Every row gives one point. Each copy is the shape, with its points in the same order, stretched, turned, moved and blurred by noise. Say if it was mirrored as well.

Shape:
[[-14  -3]
 [ 31  21]
 [ 18 -14]
 [-25 -25]
 [  8  48]
 [ 42 -11]]
Copy 1:
[[ 12  -2]
 [-36  28]
 [-27 -10]
 [ 20 -23]
 [ -9  48]
 [-50  -3]]
Copy 1 is: mirrored
Copy 2, 6 rows:
[[ -3   1]
 [ 29  42]
 [ 30   2]
 [ -6 -32]
 [ -8  57]
 [ 57  17]]
Copy 2 is: only turned
Copy 3 (6 x 2):
[[-22 -22]
 [ 13  21]
 [ 20 -11]
 [-11 -43]
 [-29  36]
 [ 45   5]]
Copy 3 is: only turned

Shape, 8 rows:
[[ 11  11  19]
 [ 44  14  20]
 [-60   7   9]
 [ -3   9  12]
 [-36  29 -60]
 [-18 -17  23]
 [ 21 -21 -19]
 [ 14  19  22]]
Copy 1:
[[  0  -7  13]
 [ 34 -16  21]
 [-74  17 -17]
 [-16  -1  -2]
 [-19  62 -49]
 [-31 -25  -6]
 [ 21 -16 -36]
 [  5  -5  18]]
Copy 1 is: only turned
Copy 2:
[[ 30  25   2]
 [ 62  27  -1]
 [-51  19  -3]
 [ 12  17  -6]
 [-26   5 -82]
 [ -3  -1  16]
 [ 28 -25 -22]
 [ 34  28   0]]
Copy 2 is: only turned
Copy 3 (8 x 3):
[[  1   9   2]
 [ 34   9  12]
 [-53  28 -39]
 [ -8  11  -6]
 [-65 -29  16]
 [ -7  21 -38]
 [  7 -32  -5]
 [  7  24   0]]
Copy 3 is: mirrored

Shape (7 x 4):
[[-34 -32   9  11]
 [-25  19 -47   6]
 [  5 -25  51   0]
 [-12  36  22   8]
 [-29  55   8 -22]
 [ 33 -19   6  17]
 [  4 -24   8  36]]
Copy 1:
[[-26 -19  37   8]
 [-14 -21 -33   9]
 [  8  16  66  -3]
 [ -4  38   5  22]
 [-18  44 -19   7]
 [ 39 -14  24   1]
 [ 19 -17  39  31]]
Copy 1 is: only turned
Copy 2:
[[-50 -12 -32   3]
 [  1  37 -39  -1]
 [-30 -47  12  -1]
 [-10   9  25  -7]
 [-14  27  18 -35]
 [ 14 -29  -2  27]
 [-17 -19 -15  32]]
Copy 2 is: only turned
Copy 3, 7 rows:
[[-39 -56 -16   9]
 [ 16  -9 -33  47]
 [-64 -23  10 -27]
 [-26   9  26  24]
 [ 19   8  34  27]
 [-58   6 -38  -8]
 [-65 -19 -32  15]]
Copy 3 is: mirrored

Shape, 10 rows:
[[-33 -27  25 -41  27  -6]
 [ -6 -42 -11 -25  50   2]
 [ 45 -13  10 -50  12  14]
 [-28  40  23  36   4 -28]
 [  1 -18   8  21  16 -13]
 [ 30  18 -29  21 -25 -23]
 [-28 -16 -36  17  21  47]
 [ 13  10 -10  -9  38   7]
 [ 43   8  15 -44 -25  41]
 [ 33  13  25   3 -26  -6]]
Copy 1, 10 rows:
[[ 10 -24 -62  10 -23 -37]
 [  5 -32 -64   1  34 -24]
 [ 52 -12 -47 -50   6   1]
 [  3  29  34  47 -24  -5]
 [ 14 -20   4  14  16  -8]
 [ -4  12  41 -29  14   7]
 [-34 -18 -44  23  35  39]
 [ 19  13 -33  -1  27   6]
 [ 48   0 -33 -57 -21  35]
 [ 40   2  28 -26 -21  10]]
Copy 1 is: mirrored
Copy 2, 10 rows:
[[-53 -34 -11 -50  -4 -19]
 [-13 -25 -34 -58  26  -6]
 [ 23 -12  21 -65 -18  -2]
 [-46  22  11  42  16 -28]
 [-12 -24  -6   5  24 -19]
 [ 30  20  -2  37 -10 -19]
 [-24   0 -54   3  26  44]
 [ -1  19  -6 -29  22   5]
 [ 21   0  34 -34 -44  22]
 [ 12  -5  39  15 -19 -14]]
Copy 2 is: only turned
Copy 3 (10 x 6):
[[-43 -21 -10  -8  22   1]
 [ -5  -5 -37  -8  30   9]
 [ 25 -45   7 -17   7  24]
 [-19  17  34  66   2 -28]
 [  8  14   4  13  13 -25]
 [ 42   4   9  38 -44 -13]
 [ -2  55 -10   7  -1  34]
 [ 15  -3  -7  29  19  21]
 [ 24 -32  44 -19 -20  40]
 [ 25 -18  46  13 -17 -13]]
Copy 3 is: mirrored
Copy 4 (10 x 6):
[[-42  -6  29 -45  23  -2]
 [-19 -32  -1 -31  54   9]
 [ 45   2  21 -48  19  21]
 [-29  46   1  33   5 -55]
 [-11  -9   9  25  24  -9]
 [ 33   6 -36  31 -21 -19]
 [-37  11 -54   4  45  40]
 [  9  12 -18 -17  45 -10]
 [ 45  47  15 -33  -4  42]
 [ 31  32  25  19 -15  -4]]
Copy 4 is: only turned
